Every row gives one point. The points of each table are mixes of a few directions, plus a little noise. How many directions does each table use, and how many do they share? Where both have some left over, give the other angles between the two spaces (their principal angles), to ten degrees, smallest first.

First, 5 rows:
+1.91; -0.29
-4.95; +0.95
+2.27; -0.43
-1.87; +0.40
+2.56; -0.50
Second (6 x 2):
+1.17; +5.94
-0.11; -0.63
+0.20; +1.15
-0.54; -3.01
-0.37; -2.24
-0.26; -1.06
Directions: first 1, second 1, shared 0; angles 90

First (5 x 3):
+2.88; +1.11; -0.27
+0.54; +0.29; +0.22
-6.38; -2.23; +1.55
+1.57; +0.77; +0.59
+1.29; +0.16; -2.00
Second:
-3.83; +3.23; -2.21
-0.66; +0.53; -0.34
-0.10; +0.07; -0.07
-1.92; +1.59; -1.12
+3.29; -2.72; +1.90
+3.23; -2.70; +1.89
Directions: first 2, second 1, shared 0; angles 60

First, 6 rows:
+1.82; -0.50; -0.45; +1.11; +0.03; +0.08
+3.13; -0.88; -0.70; +1.86; +0.10; +0.17
+5.01; -1.39; -1.12; +3.03; +0.12; +0.23
-6.37; +1.73; +1.42; -3.84; -0.17; -0.28
+0.57; -0.16; -0.11; +0.32; +0.05; +0.01
-4.17; +1.16; +0.96; -2.50; -0.09; -0.14
Second, 9 rows:
-0.14; -2.26; -0.03; -0.73; -1.38; +0.00
+0.66; +9.49; +0.04; +3.03; +5.77; +0.09
-0.31; -4.53; -0.03; -1.43; -2.72; -0.04
+0.13; +1.55; +0.02; +0.48; +0.93; +0.04
+0.12; +1.69; +0.01; +0.52; +1.00; +0.01
-0.21; -3.12; -0.02; -1.02; -1.89; -0.02
-0.18; -2.84; -0.01; -0.90; -1.72; -0.03
-0.16; -2.07; -0.01; -0.64; -1.23; -0.04
+0.15; +2.05; +0.02; +0.67; +1.25; +0.05
Directions: first 1, second 1, shared 0; angles 90

First, 10 rows:
-1.17; +3.04; +4.46; +0.99; +3.93; -1.57; +1.13; +0.39; -0.58
+1.36; -1.69; -5.70; -3.71; +0.28; +2.70; -2.59; +0.22; -2.68
-0.12; -0.37; -1.03; -1.00; +0.40; -0.63; -1.02; +0.65; -1.84
-0.50; -2.75; -1.29; +2.71; -2.02; +1.02; -1.43; -2.32; +2.09
-1.81; +1.23; +4.59; +4.00; +3.12; -1.06; -0.09; -1.75; +1.05
+0.91; +0.28; +0.40; -0.01; -4.08; -0.13; +3.32; +1.06; +3.17
+0.85; +3.58; +1.34; -2.62; +3.74; +0.67; +2.01; +1.51; -1.34
-0.69; -1.37; -0.73; -0.59; -4.00; -4.16; -0.55; +1.79; -1.79
+0.75; -0.64; -1.54; +0.70; +2.32; +4.57; -0.87; -2.44; +1.51
-0.05; -1.30; -0.64; +0.11; -3.78; -1.55; +0.66; +0.86; +0.49
Second (9 x 9):
-2.75; +0.57; +2.47; +3.06; +0.89; +0.16; -1.01; -1.35; +1.68
-0.93; -2.02; -5.34; -3.68; -4.93; -0.67; -2.60; +2.50; -2.65
-0.86; -1.27; +0.70; +3.38; +0.05; +1.41; -0.83; -2.56; +2.57
+4.76; -1.05; -2.68; -3.01; +0.43; +0.52; +1.74; +0.47; -1.63
+1.86; +0.67; -0.76; -2.44; +2.08; -0.18; +0.42; +0.92; -2.40
-0.16; -0.33; +2.55; +2.33; +0.31; -2.75; +0.29; -0.58; -0.10
-0.12; +1.07; +0.99; +0.51; +2.93; +1.68; -0.04; -0.99; +0.43
+2.19; +1.12; -1.53; -3.28; +2.26; +1.58; +0.87; +0.95; -1.69
-3.99; +1.27; +3.59; +3.12; -4.02; -1.75; +1.15; +0.62; +3.79
Directions: first 4, second 5, shared 4

First:
+3.95; +5.14; -6.71; +0.97; -2.36; -0.81; -1.04; -3.17; -0.53; +6.35; -7.89
+0.90; -0.58; -0.07; -0.68; +1.72; +0.54; +0.68; +0.19; +0.82; -2.21; +2.59
-2.35; +0.31; +1.84; +0.40; -1.81; -0.23; -0.43; -0.16; -0.43; +1.61; -1.91
+0.23; -1.74; +0.29; +0.08; +0.80; -0.16; -0.15; +1.31; -0.56; -1.53; +1.90
-5.49; -2.68; +6.43; +0.10; -1.15; +0.04; -0.06; +1.81; -0.51; -1.44; +1.94
-0.45; -2.03; +0.84; +0.35; +0.18; -0.34; -0.41; +1.57; -1.02; -1.04; +1.34
+2.34; +2.30; -1.96; -1.21; +1.75; +1.02; +1.32; -2.15; +2.28; -0.81; +0.76
+0.98; -0.78; -0.67; -0.05; +0.88; +0.06; +0.05; +0.54; -0.10; -1.02; +1.27
Second, 8 rows:
-3.84; -0.60; +3.42; +0.91; -0.03; +2.00; -3.39; -1.72; +1.41; +1.56; +2.89
+0.04; +0.28; +1.53; -1.72; +2.71; +1.60; +1.80; -0.95; +2.84; -3.53; +4.39
+0.37; +3.09; +0.37; -2.00; +0.65; +0.57; +3.42; -1.99; +2.56; -1.40; -0.73
-0.43; -2.27; +0.34; +0.81; -0.54; -0.88; -0.77; +2.11; -1.98; -0.28; +0.28
-1.44; +1.13; +1.99; -1.24; -1.70; -1.47; +3.87; +0.95; -0.40; -1.09; -3.45
+0.70; -1.37; -2.63; +2.35; -2.64; -1.88; -2.87; +1.84; -3.84; +3.79; -4.11
+2.81; +3.46; -3.57; -0.45; +0.39; +0.54; +0.46; -2.67; +1.49; +1.75; -2.13
+1.62; -3.58; -1.58; +1.28; +1.19; -0.33; -2.42; +2.34; -2.08; -0.98; +2.90
Directions: first 3, second 4, shared 3

First, 9 rows:
-1.08; +2.84; +1.43; -3.63; -2.38; +1.68; +4.05; -1.87; +2.04; +1.98; -1.74; -0.35; -2.92; -1.31
-1.96; +1.97; -0.82; -2.06; +0.56; +1.95; -0.81; -2.58; +1.99; -0.40; -1.27; +0.81; +2.77; -2.86
-2.67; +4.83; +2.95; -2.59; -0.22; +2.06; +2.02; -2.59; +1.55; +2.62; -1.88; +1.93; +3.13; -0.64
+1.43; -2.99; -0.23; +0.09; -1.25; -0.64; -0.61; +1.03; -0.94; -1.38; +0.42; -1.09; -1.03; +0.30
+0.72; +0.91; -1.73; +3.28; +2.99; -1.41; -1.54; +2.78; -0.24; +0.38; +1.68; +0.73; +1.40; +3.06
-1.70; +1.96; -1.62; +5.84; +5.20; -2.49; -1.99; -1.14; -2.17; +0.36; +2.48; +1.01; -0.66; -1.05
+1.35; -2.31; -1.25; +1.44; +0.33; -1.17; -1.20; +1.37; -0.82; -1.08; +0.96; -0.75; -1.09; +0.62
+4.21; -4.34; -1.93; -0.49; -2.01; -0.43; -0.61; +5.83; +0.76; -1.60; +0.75; -1.48; -1.10; +4.58
-0.37; -2.80; +3.59; -1.84; -3.32; +0.17; +0.72; -3.31; -2.34; -1.11; -1.00; -0.88; -0.52; -3.12
Second:
-2.13; +2.04; +2.29; +1.88; -0.14; +0.27; +4.53; +1.18; -0.98; +3.47; +0.52; +1.81; -6.17; -1.16
+0.16; +0.65; +2.44; -2.75; +2.42; -4.36; +1.62; -0.69; +2.06; +0.46; +1.01; +0.16; -1.83; +1.59
+1.53; +1.31; +0.02; +4.07; -3.40; +2.25; -2.98; +4.53; +1.82; -1.98; -1.75; -2.00; +4.28; -3.39
+0.94; -0.56; -1.21; -2.41; +2.06; -2.31; +0.64; -1.99; -0.21; +0.36; +1.09; -0.40; -1.26; +3.90
-1.93; -3.23; -4.05; -1.81; +2.22; +2.10; -2.08; -3.17; -1.29; -1.48; +0.62; +1.84; +0.29; -1.52
-0.13; +0.56; -0.14; +3.19; -2.63; +2.92; -0.43; +1.27; -0.13; -1.53; -0.86; -0.51; +2.28; -2.55
-1.95; +0.03; +4.57; -2.63; +0.06; -0.99; +2.62; -1.50; -2.63; +4.44; -0.32; +2.33; -3.20; +0.81
+0.71; -1.09; -1.96; -1.91; +1.35; -0.57; -1.14; -0.52; -1.44; +1.92; +0.17; +0.04; -1.40; +2.82
+2.03; -0.27; -2.37; +0.96; -0.84; +0.33; -0.41; -2.06; +0.96; -4.66; +0.55; -2.40; +4.62; +2.04
+0.73; +0.57; +0.47; +1.39; -1.15; +0.35; -2.36; +2.95; +1.84; -1.02; -1.01; -0.88; +2.35; -2.49
Directions: first 5, second 6, shared 2; angles 40, 80, 90

First (8 x 20):
-2.45; -1.52; +0.85; -0.72; +0.56; +0.22; +0.22; +3.32; -2.11; -2.33; -0.80; +0.62; -2.53; -0.65; +0.59; -2.38; -0.97; +0.53; +0.31; +2.65
-4.78; -2.84; +1.82; -2.07; +1.37; +0.07; +0.77; +6.45; -4.73; -4.55; -1.30; +1.37; -5.00; -1.58; +1.51; -4.16; -2.61; +1.31; +0.77; +4.66
-0.16; -0.61; -0.60; +1.46; -0.79; +1.25; -1.33; +0.23; +0.32; -0.14; -0.88; +0.19; -0.53; +0.61; -0.56; -1.90; +1.69; -0.80; -0.36; +1.82
+1.01; +1.93; +1.85; -5.01; +2.38; -4.30; +4.36; -1.50; -0.58; +0.95; +2.90; -0.85; +1.93; -1.96; +2.09; +6.70; -4.92; +2.66; +1.08; -6.16
+2.39; +0.65; -2.26; +4.52; -2.37; +2.75; -3.23; -3.23; +3.33; +2.31; -1.16; -0.30; +1.76; +2.17; -2.23; -1.62; +4.66; -2.54; -1.14; +1.00
+0.76; -0.02; -0.97; +2.15; -1.06; +1.42; -1.66; -0.89; +1.25; +0.69; -0.70; +0.13; +0.40; +1.07; -0.99; -1.39; +2.18; -1.29; -0.57; +1.10
+1.00; +0.83; -0.07; -0.33; +0.09; -0.59; +0.46; -1.37; +0.81; +1.06; +0.65; -0.31; +1.19; -0.02; -0.08; +1.70; -0.32; +0.03; +0.06; -1.85
+2.31; +1.61; -0.46; -0.04; -0.10; -0.81; +0.43; -3.12; +1.93; +2.30; +1.11; -0.71; +2.55; +0.37; -0.27; +2.99; +0.28; -0.15; -0.22; -3.11
Second, 10 rows:
-0.40; +0.60; -1.31; +0.10; -0.11; +0.10; +5.93; -1.45; +0.19; +0.51; +0.14; -2.15; +1.78; -2.77; +0.89; -0.20; -0.13; -1.49; -1.90; -1.32
+0.27; -1.55; +0.64; -1.51; +1.12; -0.46; +0.08; +1.74; -0.83; -0.62; +0.36; +1.42; -1.21; +0.37; -0.67; +2.45; -1.76; +1.28; +1.75; -0.34
-0.31; -1.66; -0.75; -0.60; +1.36; +0.10; +5.73; -0.13; -1.05; -0.84; -0.21; -0.86; +1.01; -2.44; +0.20; -0.03; +0.52; -1.41; -1.14; -0.67
-0.63; -1.90; -2.18; +7.47; -1.33; +3.65; -5.76; -0.94; +0.27; -0.49; -4.22; +1.33; -0.73; +1.31; -2.01; -0.82; +5.83; -0.25; +2.15; +2.62
+0.46; -1.27; +0.50; -0.37; +0.36; +0.19; -2.48; +1.69; -0.22; -0.30; -0.08; +1.78; -1.57; +1.55; -1.15; +1.81; -0.98; +1.32; +2.02; +0.56
-3.70; +4.92; +1.86; +1.89; +1.18; -3.96; -0.94; -5.41; -2.79; -1.40; -1.41; -3.74; +3.58; -4.41; +6.20; -1.95; +3.19; +1.72; -1.19; -3.91
+1.05; +0.56; -0.57; -0.81; -1.46; +0.66; -0.29; +1.11; +1.83; +1.75; +1.13; +0.49; -0.96; +1.43; -1.21; +2.11; -3.07; +0.58; +0.79; +0.04
+0.07; -0.66; -1.63; +0.54; -0.11; +1.06; +5.48; -0.91; +0.32; +0.17; -0.19; -1.53; +1.41; -1.99; -0.16; -1.53; +1.18; -2.53; -2.32; +0.09
+1.41; -0.95; +3.37; -4.41; +1.18; -1.73; -7.00; +3.62; -0.47; -0.93; +2.04; +3.47; -2.97; +4.48; -1.18; -0.02; -2.33; +2.01; +1.82; +1.69
+1.71; +1.92; +0.01; -2.29; -2.14; +0.33; -0.79; +0.68; +2.84; +2.19; +2.48; -0.22; -0.37; +2.41; -0.96; -1.83; -2.43; -1.22; -1.92; +1.24
Directions: first 2, second 5, shared 1; angles 50
